Rows are points. Each copy is the shape, with its points in the same order, stretched, turned, moved and blurred by noise. Say if it was mirrored as well.

Shape (8 x 2)
[+0.79 +0.40]
[-0.09 +0.89]
[+0.06 -0.41]
[+0.12 +0.13]
[-0.20 -0.26]
[-0.17 -0.34]
[-0.24 +0.26]
[-0.66 +0.46]
Copy 1 (8 x 2)
[-0.30 +1.08]
[+0.70 +0.70]
[-0.45 -0.10]
[-0.06 +0.33]
[-0.17 -0.23]
[-0.25 -0.26]
[+0.28 +0.10]
[+0.73 -0.12]
Copy 1 is: mirrored
Copy 2 (8 x 2)
[+0.91 -0.39]
[+0.51 +0.56]
[-0.07 -0.57]
[+0.21 -0.19]
[-0.26 -0.27]
[-0.28 -0.37]
[+0.17 +0.24]
[-0.10 +0.61]
Copy 2 is: only turned
Copy 3 (8 x 2)
[+0.64 -0.20]
[-0.06 -0.80]
[-0.16 +0.34]
[-0.06 -0.06]
[-0.43 +0.18]
[-0.34 +0.26]
[-0.32 -0.30]
[-0.63 -0.55]
Copy 3 is: mirrored
Copy 4 (8 x 2)
[+1.07 +0.15]
[+0.45 +0.89]
[+0.12 -0.37]
[+0.36 +0.11]
[-0.08 -0.15]
[-0.07 -0.23]
[+0.06 +0.33]
[-0.23 +0.66]
Copy 4 is: only turned

Shape (9 x 3)
[+0.08 -0.21 -0.29]
[+0.56 -0.03 +0.53]
[+0.18 +0.21 +0.38]
[-0.50 +0.27 +0.89]
[-0.51 -0.19 +0.50]
[-0.09 -0.15 -0.32]
[-0.97 +0.29 +0.00]
[+0.28 -0.06 -0.07]
[-0.31 +0.11 -0.11]
Copy 1 (9 x 3)
[-0.19 -0.02 -0.14]
[+0.15 -0.17 +0.86]
[+0.32 +0.02 +0.52]
[+1.13 -0.17 +0.36]
[+0.76 -0.38 -0.09]
[-0.05 +0.05 -0.41]
[+0.92 +0.24 -0.66]
[-0.08 +0.01 +0.13]
[+0.28 +0.14 -0.33]
Copy 1 is: mirrored
Copy 2 (9 x 3)
[+0.35 -0.33 +0.04]
[+0.11 +0.50 +0.72]
[-0.20 +0.18 +0.41]
[-0.93 -0.20 +0.82]
[-0.40 -0.57 +0.58]
[+0.20 -0.46 -0.10]
[-0.82 -0.88 -0.20]
[+0.30 +0.07 +0.18]
[-0.23 -0.45 -0.03]
Copy 2 is: only turned

Shape (9 x 6)
[+0.16 -0.58 +0.38 +1.12 +0.63 -0.30]
[-0.64 -0.22 +0.13 +0.35 -0.12 -0.76]
[-0.21 +0.28 +0.73 +0.64 +0.01 -0.75]
[+0.23 +0.00 -0.17 +0.34 +0.06 +0.77]
[-0.62 +0.14 +0.51 -0.06 -0.09 -0.69]
[-0.36 -0.07 +0.29 +0.20 +0.28 +0.57]
[+0.20 -0.06 -0.30 +0.44 +0.64 +0.39]
[+0.19 -0.16 +0.18 -0.39 +0.07 +0.53]
[-0.01 -0.08 +0.09 +0.32 -0.24 +0.34]
Copy 1 (9 x 6)
[+0.07 -0.70 -0.90 +0.74 +0.83 +0.22]
[-0.49 +0.25 -1.20 +0.24 -0.06 +0.06]
[+0.30 +0.50 -1.20 +0.55 +0.33 +0.11]
[+0.18 -0.28 +0.46 +0.56 -0.20 +0.37]
[-0.27 +0.81 -1.00 +0.03 +0.10 +0.15]
[-0.26 +0.29 +0.10 +0.48 +0.16 +0.69]
[-0.11 -0.33 +0.28 +0.70 +0.26 +0.01]
[-0.07 +0.01 +0.47 -0.16 +0.01 +0.34]
[+0.07 -0.05 -0.12 +0.35 -0.36 +0.43]
Copy 1 is: mirrored
Copy 2 (9 x 6)
[+0.44 -0.34 +0.97 +0.76 +0.21 -0.06]
[+0.00 -0.21 +0.47 -0.30 +0.27 -0.77]
[-0.02 +0.14 +1.18 +0.10 -0.24 -0.71]
[-0.02 +0.30 -0.28 +0.45 -0.26 +0.51]
[-0.16 +0.08 +0.79 -0.63 +0.05 -0.57]
[-0.40 -0.01 +0.24 -0.01 -0.07 +0.46]
[+0.16 +0.35 +0.00 +0.43 +0.35 +0.44]
[+0.17 +0.25 -0.11 -0.34 -0.25 +0.63]
[-0.03 +0.03 -0.04 +0.21 -0.36 +0.01]
Copy 2 is: only turned
Copy 3 (9 x 6)
[+0.53 -0.30 +0.65 +1.42 +0.21 +0.42]
[+0.23 -0.36 +0.51 +0.33 +0.15 -0.55]
[+0.68 +0.02 +0.96 +0.30 -0.16 -0.12]
[+0.21 -0.25 -0.42 +0.19 -0.13 +0.75]
[+0.02 +0.12 +0.70 -0.18 -0.07 -0.40]
[-0.16 -0.34 +0.18 -0.07 +0.04 +0.62]
[+0.29 -0.11 -0.24 +0.54 +0.43 +0.70]
[-0.36 +0.27 -0.23 +0.03 -0.32 +0.54]
[+0.21 -0.34 -0.09 +0.15 -0.31 +0.30]
Copy 3 is: mirrored

Shape (12 x 8)
[+0.50 +0.03 +0.10 +0.21 -0.16 -0.28 +0.17 +0.60]
[+0.54 -0.06 +0.21 -0.47 -0.13 -0.05 -0.07 +0.94]
[-0.40 -0.36 +0.55 +0.39 -0.70 +0.13 +0.18 +0.02]
[+0.19 +0.40 +0.08 +0.16 +0.86 +0.19 +0.42 -0.05]
[+0.12 +0.33 +0.32 +0.46 -0.37 -0.14 -0.29 +0.23]
[-0.70 +0.15 +0.18 +0.40 +0.23 -0.05 +0.61 +0.05]
[-0.43 +0.59 -0.91 +0.29 +0.65 +0.51 -0.12 -0.33]
[-0.47 -0.03 -0.64 +0.31 +0.48 -0.22 +0.70 -0.50]
[-0.39 +0.55 -0.02 +0.13 -0.22 +0.17 +0.42 +0.07]
[+0.09 +0.00 +0.73 -0.05 -0.19 -0.46 -0.57 +0.93]
[+0.46 +0.00 +0.53 -0.58 -0.18 -0.43 -0.47 +0.05]
[-0.59 +0.32 +0.11 +0.38 -0.63 -0.32 +0.53 +0.05]
Copy 1 (12 x 8)
[+0.71 -0.13 -0.12 -0.60 +0.29 -0.04 -0.10 +0.76]
[+0.25 -0.57 -0.19 -0.53 +0.26 +0.24 -0.72 +0.70]
[+0.19 +0.05 +0.34 -0.56 -0.64 +0.13 +0.41 +0.97]
[+0.26 -0.13 -0.08 +0.28 +0.27 -0.30 +0.52 -0.28]
[+0.68 +0.19 -0.17 -0.22 -0.24 -0.08 -0.20 +0.75]
[+0.07 +0.48 +0.25 -0.17 +0.08 -0.45 +0.57 +0.38]
[-0.23 +0.89 -0.29 +0.16 +0.19 +0.11 +0.38 -0.79]
[+0.07 +0.46 +0.05 -0.57 +0.31 -0.54 +0.71 -0.54]
[-0.15 +0.45 -0.32 -0.23 -0.19 -0.38 +0.23 +0.51]
[+0.54 -0.13 +0.34 -0.20 +0.16 +0.07 -0.97 +1.10]
[+0.44 -0.56 +0.09 -0.38 -0.40 -0.23 -0.81 +0.27]
[+0.09 +0.58 -0.12 -0.66 -0.21 -0.62 +0.30 +0.97]
Copy 1 is: mirrored
Copy 2 (12 x 8)
[+0.71 +0.06 +0.51 -0.38 -0.36 -0.01 -0.02 +0.13]
[+0.47 -0.53 +0.37 -0.55 -0.23 +0.36 -0.51 -0.11]
[+0.22 +0.55 +0.81 +0.55 -0.16 -0.40 -0.70 -0.35]
[+0.23 -0.10 -0.07 -0.21 +1.09 +0.18 +0.19 +0.09]
[+0.77 +0.77 +0.27 -0.03 -0.25 +0.09 -0.33 +0.04]
[-0.11 +0.43 +0.26 -0.05 +0.69 -0.66 -0.26 -0.19]
[-0.65 +0.44 -0.43 -0.11 +0.49 +0.67 +0.53 +0.49]
[-0.46 +0.23 -0.02 +0.22 +0.36 -0.57 +0.78 +0.08]
[-0.12 +0.51 +0.47 -0.12 +0.37 +0.08 -0.01 -0.35]
[+0.96 +0.25 -0.03 -0.33 -0.41 -0.05 -0.92 -0.30]
[+0.83 -0.15 -0.02 +0.11 -0.31 +0.17 -0.51 -0.67]
[+0.15 +0.90 +0.66 +0.02 -0.13 -0.65 -0.20 -0.47]
Copy 2 is: only turned
Copy 3 (12 x 8)
[+0.56 +0.25 -0.29 +0.03 -0.46 -0.29 -0.11 +0.39]
[+0.11 +0.30 -0.08 -0.46 -0.63 -0.62 +0.28 +0.38]
[+0.03 +0.26 +0.39 +0.72 -0.11 -0.41 -0.84 +0.40]
[+0.72 +0.21 +0.25 +0.05 +0.08 +0.35 +0.39 -0.17]
[+0.42 +0.61 -0.21 +0.05 +0.10 -0.22 -0.34 +0.60]
[+0.21 +0.17 +0.23 +1.10 +0.12 +0.07 -0.06 +0.13]
[-0.21 -0.01 -0.12 +0.18 +0.68 +0.88 +0.43 +0.04]
[+0.14 -0.30 -0.17 +0.99 +0.31 +0.35 -0.14 -0.44]
[-0.07 +0.60 +0.05 +0.60 -0.05 +0.31 -0.16 +0.14]
[+0.41 +0.50 -0.10 -0.16 -0.06 -1.09 +0.17 +0.87]
[+0.32 +0.56 -0.12 -0.57 -0.04 -0.88 -0.20 -0.12]
[+0.03 +0.60 -0.20 +1.14 -0.04 -0.06 -0.56 +0.30]
Copy 3 is: only turned
Copy 4 (12 x 8)
[+0.26 -0.06 +0.07 +0.44 -0.56 -0.15 +0.33 +0.33]
[+0.48 +0.43 +0.09 +0.23 -0.06 -0.45 +0.00 +0.71]
[-0.60 +0.08 +0.79 -0.18 -0.67 -0.23 +0.33 -0.30]
[+0.21 -0.32 +0.04 +0.83 +0.49 +0.51 +0.24 -0.36]
[-0.03 +0.30 +0.31 +0.17 -0.75 +0.28 +0.17 -0.11]
[-0.55 -0.04 +0.13 +0.51 +0.01 -0.02 +0.82 -0.53]
[-0.46 -0.08 -0.58 +0.29 +0.33 +0.72 -0.26 -0.46]
[-0.43 -0.59 -0.45 +0.48 +0.12 -0.06 +0.56 -0.86]
[-0.27 +0.10 +0.02 -0.02 +0.03 +0.31 +0.67 -0.23]
[+0.23 +0.96 +0.35 +0.45 -0.57 -0.52 +0.13 +0.24]
[+0.73 +0.58 +0.29 -0.03 +0.00 -0.34 -0.18 -0.33]
[-0.47 +0.08 +0.07 -0.06 -0.53 -0.07 +1.08 -0.42]
Copy 4 is: only turned
